Each row is a point. A path goes straight from each point to the next, and from the last back to the first. The post is the endless flat space through its rows: a point in 2 columns, a line in 3, a plane in 4, and so on, so that a path can go around it. How many times does the path go around the post? Going back the other way cancels.

Post:
15  -1
Path, 24 rows:
7  15
51  22
43  65
1  46
45  40
46  27
47  -21
5  -74
-22  2
19  33
62  28
31  -63
-3  -19
-10  14
29  62
58  -16
14  -30
-2  -58
-21  -11
-3  49
67  48
51  -16
7  -29
-24  -5
Times around: 4

Post, 7 rows:
44  38  10  53  -48  -23  -14  27
-31  -10  44  -8  5  72  16  34
17  -4  9  61  -11  10  23  32
-35  1  -17  -5  -8  -5  -12  7
23  3  25  8  -3  -3  7  -6
32  -35  -53  6  21  -46  -87  -12
4  -53  55  -21  -22  16  -9  -36
Path:
21  60  31  -18  16  -4  -35  48
-25  -10  74  41  -22  17  45  -19
-50  -38  47  -3  -26  64  29  -40
21  24  18  18  -24  6  14  7
-9  -42  7  -9  -23  20  -45  -30
-41  35  30  -4  -25  -6  -4  -36
-10  71  74  -19  1  14  36  23
-7  -44  -31  5  -42  -21  -103  69
31  -90  -17  60  -3  -10  -24  34
-3  45  49  -46  -20  6  -1  4
6  -60  53  13  -15  -5  -24  -38
-11  -34  -22  33  -7  -10  -12  -35
-48  -9  67  9  -24  52  34  -14
-6  97  54  17  -25  25  17  77
23  -85  68  46  -27  -3  76  2
-17  -62  52  12  -15  23  -3  35
-23  -36  15  -21  28  4  -50  -34
-5  20  1  88  -62  7  -35  15
57  6  5  39  42  -40  3  -13
11  -103  46  -22  20  8  -16  -27
61  67  -42  -36  26  -61  -66  5
96  7  85  11  -42  48  -53  16
20  -33  -24  -8  -12  -20  -6  -11
-7  1  -19  -30  -8  -49  -12  -24
Times around: 0

Post, 11 rows:
-24  3  7  15  -14  -2  71  44  -61  -17  31  4
1  -24  20  42  -43  -34  -23  -38  6  -7  -12  -8
14  38  16  -20  22  -38  37  31  8  16  45  -47
2  6  8  -5  13  -4  55  21  -82  -41  25  -38
-2  -39  -29  20  -14  12  -13  -43  -41  24  -21  14
-41  -36  -30  36  -4  43  -91  -31  23  17  -31  -5
-8  12  10  -37  29  28  -7  30  -3  1  -12  4
-4  -21  -3  49  -55  25  -4  -75  25  -2  -5  -18
-36  -17  -26  14  -19  23  -33  -18  52  14  -71  -30
-1  35  35  29  38  -34  75  17  -31  -24  32  -2
42  8  -28  -6  7  0  39  34  3  -41  32  -14
Path:
24  54  7  35  -10  -29  80  -5  -25  -61  4  -26
-20  -7  -24  26  -15  8  -30  0  -35  -28  -40  3
-72  -35  0  -2  27  30  -22  18  -72  -40  -68  26
-39  -57  23  9  -40  16  -32  21  -17  -4  27  -13
11  3  57  24  20  4  -47  -30  -15  27  7  0
-14  6  10  15  -15  9  -4  -29  -21  -12  -46  -54
-33  31  30  22  9  -21  21  59  -17  -21  -20  -13
89  21  -56  21  6  12  88  0  -20  -96  75  -15
67  14  1  -73  17  -13  -10  -30  -4  -43  68  -34
-25  12  -4  5  14  36  48  4  43  35  14  -7
-51  -19  -1  25  19  36  -7  14  -74  -16  -17  -25
56  21  -34  1  -47  -1  72  25  -5  -31  35  -30
14  31  70  22  36  -75  35  -29  -45  -37  69  2
39  19  -41  21  18  -1  41  -18  -20  -11  59  -41
-44  7  61  37  -28  -32  53  -1  -47  -64  19  -21
-89  -22  61  19  -23  9  52  -2  -5  4  -40  -32
-77  -6  35  51  23  23  2  -28  -34  43  -72  -20
103  -21  -53  -16  -46  5  -10  -20  -7  25  84  -55
31  33  -15  36  34  61  14  23  -7  -22  74  2
-12  7  45  6  -43  -14  0  13  -32  -88  -70  40
-17  47  12  1  25  0  32  -60  -29  12  19  -87
-59  39  40  -33  39  40  79  38  22  -1  -50  36
-24  -13  117  49  -17  -67  -13  -61  -10  53  20  24
-104  6  20  38  -32  32  41  82  -12  -30  -60  -34
Times around: 4

Post (17 x 18):
37  4  107  52  -18  -77  23  -23  8  -32  37  -40  -13  -24  -71  2  20  -14
30  34  -45  -14  74  53  5  36  -18  24  -9  3  -9  1  -12  33  -27  23
-13  -1  3  27  -22  1  21  -20  -7  15  46  -9  -37  26  -66  44  -9  -88
-40  42  -3  -13  41  28  25  38  12  17  -9  51  12  -6  32  14  -73  -7
23  5  61  44  -58  23  17  -59  14  -3  23  -19  7  -20  -44  21  -23  -14
-8  10  -20  -36  -52  -59  25  -31  -8  -1  -24  -53  -15  11  -29  27  2  -27
-13  32  -7  -13  33  -5  -23  43  46  -28  -18  -3  -9  -2  15  -35  -6  8
-3  3  -1  17  48  -1  -6  -21  42  -30  1  -17  32  -46  -47  -3  -31  -14
-23  15  35  -34  42  30  -17  23  14  -12  25  7  12  -26  24  40  12  -14
-40  -2  9  -74  -23  -7  10  15  -4  -25  33  -33  -40  -62  4  -49  8  25
13  -27  -5  44  19  0  -13  14  9  -56  0  47  32  -21  30  8  -87  -7
-5  -12  -12  -46  -38  -19  88  -12  0  -51  -36  -24  -93  -38  -22  37  26  66
-10  28  23  -5  -8  -77  18  -25  2  56  -27  82  -54  -3  17  28  22  -12
-26  -3  3  26  40  -23  -4  23  -29  44  -41  15  -41  26  18  26  -31  -2
-12  -49  -19  -103  29  35  40  74  55  -9  -56  18  -9  -18  17  4  5  4
-10  41  21  21  -3  -55  10  -46  -17  9  60  -16  5  11  9  -37  25  -21
13  -8  4  -4  25  -21  7  -18  35  -5  14  7  -25  19  33  14  -47  12
Path (26 x 18):
-18  -15  -32  32  -17  -12  30  -13  60  -15  -54  -11  -16  -74  -44  2  20  -28
-5  -9  59  35  -69  -98  33  -32  51  -61  -14  35  28  -3  15  0  26  -26
-47  39  46  -34  66  -31  -52  42  22  45  73  7  43  -44  -40  -51  -32  -36
-28  27  39  -82  102  43  -13  115  -19  24  9  36  -25  -5  3  5  12  -4
25  -31  -5  5  37  -11  -36  -50  -7  13  -46  -65  -58  75  -5  56  22  -20
-30  -4  76  -19  -15  20  -53  35  25  21  22  -13  -13  -6  75  46  48  -58
-7  9  10  -24  -69  35  1  9  -16  35  -16  -25  -28  28  14  77  0  -22
-55  53  50  80  3  9  36  81  -8  13  1  -15  -15  51  -56  17  -113  -26
-73  44  -16  -29  -8  -69  24  -52  40  51  -24  -1  -77  -31  -99  -25  13  -37
41  32  6  40  77  -50  -5  -2  7  -1  -28  77  -47  -4  -8  64  14  -18
-5  -38  4  21  -5  -37  52  -41  48  -2  37  -32  11  -45  -47  -20  23  -97
-41  9  1  7  17  -62  8  -8  12  -22  2  -20  -39  -30  -7  50  51  -2
-34  37  8  24  5  -37  6  -34  53  -15  -31  -11  -13  -54  -30  -18  10  5
52  28  6  60  -1  55  8  13  -2  -33  39  -20  -3  45  -14  -7  -12  51
3  16  18  -2  28  -19  21  -13  14  -31  46  17  -23  67  19  33  23  -10
69  -36  45  -26  5  -16  15  43  -1  -59  -17  -58  3  -23  -45  -32  -1  23
-10  11  49  -27  -14  -57  0  19  18  9  3  18  20  -85  26  9  -31  -35
-25  1  31  -82  41  6  11  95  7  -10  9  1  1  -60  40  -13  25  38
68  7  1  7  -85  63  33  10  -16  -42  39  -16  7  -26  -103  20  28  5
-15  6  70  -29  45  -126  -2  5  -3  -57  19  -23  -40  -15  35  31  -26  39
-5  -16  57  -31  -1  1  -18  -35  -79  65  43  11  -17  -2  92  -33  0  2
9  -24  -6  -31  1  -37  -12  -25  17  21  -33  21  26  -56  58  -20  -45  32
-19  35  -4  3  13  -108  42  -91  -14  66  48  -31  -2  38  34  30  7  -7
22  92  36  -53  10  50  27  45  -3  -2  89  20  -26  -4  -92  -1  33  -11
-38  16  -22  -1  17  7  -42  -22  -8  40  -64  -52  -72  42  -55  -2  -22  -35
-17  27  -12  -55  -7  -58  54  -53  20  -51  51  -44  -42  -51  -13  -12  -6  9
Times around: 5

Post:
-95  9  -30  30  -12  -30  -25  9  -13  -4  -28  7  -5  24  -5  2  -43  23
16  59  30  -12  -28  63  -27  0  6  -26  1  26  -36  13  17  4  -17  -15
-2  45  -14  24  39  11  -38  -39  1  -67  21  -21  43  21  -4  7  1  -7
13  7  9  19  16  19  8  -21  19  -42  34  54  0  19  -70  26  19  16
-11  6  -2  -9  -4  -21  -40  17  -15  13  -67  -32  4  9  35  60  -41  4
32  -17  42  16  16  10  8  54  -32  -6  9  42  9  -17  62  30  14  18
-4  23  12  6  40  6  3  -3  4  22  -43  -15  -39  -29  -35  -32  9  38
31  21  21  15  -3  28  36  -22  58  1  1  -77  21  -4  33  15  32  3
-33  -32  19  56  63  17  26  -39  -4  -64  31  -35  8  -11  -15  22  -39  -55
-46  41  -9  17  34  6  23  6  -51  21  -5  2  19  0  -22  39  4  23
57  -22  2  10  7  57  48  -11  -34  -16  49  -2  -4  23  53  13  -14  -1
29  -20  -17  -86  37  32  -13  0  5  -7  0  50  25  51  71  -7  -68  -47
-14  -56  -24  21  18  -17  37  18  1  -8  35  6  18  -46  72  38  -94  -26
35  64  48  -47  3  4  8  -56  6  12  -5  41  -36  22  41  -48  -17  -41
-29  17  -48  21  -17  -13  0  0  -56  32  9  -58  35  9  14  2  4  -31
-83  -5  -69  7  -43  4  -72  1  39  48  -10  -21  -28  -2  -10  44  3  32
7  3  9  48  -31  44  -49  -9  -26  -48  -5  47  61  -20  -11  36  -1  32
Path, 25 rows:
52  25  12  -3  3  45  16  -61  -14  -21  63  28  47  62  18  6  6  -24
-18  -4  8  14  -9  31  -15  6  34  -6  -47  57  24  -37  -14  -45  -36  17
5  -21  -14  26  5  1  -15  -61  38  -29  43  75  45  -29  38  16  4  27
-1  30  7  -76  19  29  44  26  34  13  -2  -32  55  6  45  63  9  -46
-8  9  7  -8  24  -81  -10  -2  -29  10  -55  -27  -31  41  23  118  -32  -41
-13  -64  -43  69  37  9  -16  -40  -6  -36  38  -60  33  44  -5  73  -22  -27
27  3  -12  26  42  25  11  -12  21  -5  36  4  -42  41  0  -73  -21  11
-7  41  18  28  34  72  30  -20  -78  -33  36  54  -16  23  -11  -1  2  -35
-25  4  13  37  19  0  11  -22  -33  -30  -40  -56  -27  -3  -54  49  -6  -43
2  36  68  -55  9  81  -66  13  17  -46  -52  46  42  -20  70  69  -51  41
-58  -30  -53  26  34  -15  57  38  4  25  77  -1  10  0  4  55  -37  7
-24  77  -38  18  34  -2  -18  30  -49  -12  38  -5  34  4  -51  41  -21  -64
-74  85  -20  36  -16  -19  13  1  -40  69  -20  -50  -17  -8  -11  41  63  -28
-59  -3  -52  0  3  -1  -17  5  24  -25  -17  -41  4  5  3  -14  -27  13
11  17  32  0  -12  -24  13  38  9  -1  14  -50  41  -4  63  67  -6  4
37  13  21  -65  67  22  9  44  -96  -41  1  -31  -42  91  72  27  -1  -74
-5  -22  -18  69  7  -13  3  82  -159  -21  -26  52  -11  -56  47  51  -61  10
52  -56  -45  8  22  19  16  41  -31  -6  -4  -13  14  31  59  -20  -39  12
-42  -16  7  -4  41  15  -3  -17  5  -12  -12  -16  -49  16  21  -13  9  -58
-76  46  -13  -60  50  44  33  31  -11  -38  19  24  40  66  65  10  1  9
-26  43  39  -32  -55  19  -21  19  -22  9  50  56  86  62  67  44  46  -4
18  -17  22  69  39  61  -41  -13  -58  -65  -10  -40  19  25  39  25  -9  24
-129  -21  -19  69  -19  -58  -14  0  0  52  -21  48  -7  -75  -33  86  -20  15
69  41  -8  -39  -1  49  61  -8  -21  28  -12  -35  -4  5  -4  28  67  11
48  -8  3  48  -8  30  -57  -87  -45  -77  13  -1  40  -21  -76  28  -1  45
Times around: 3
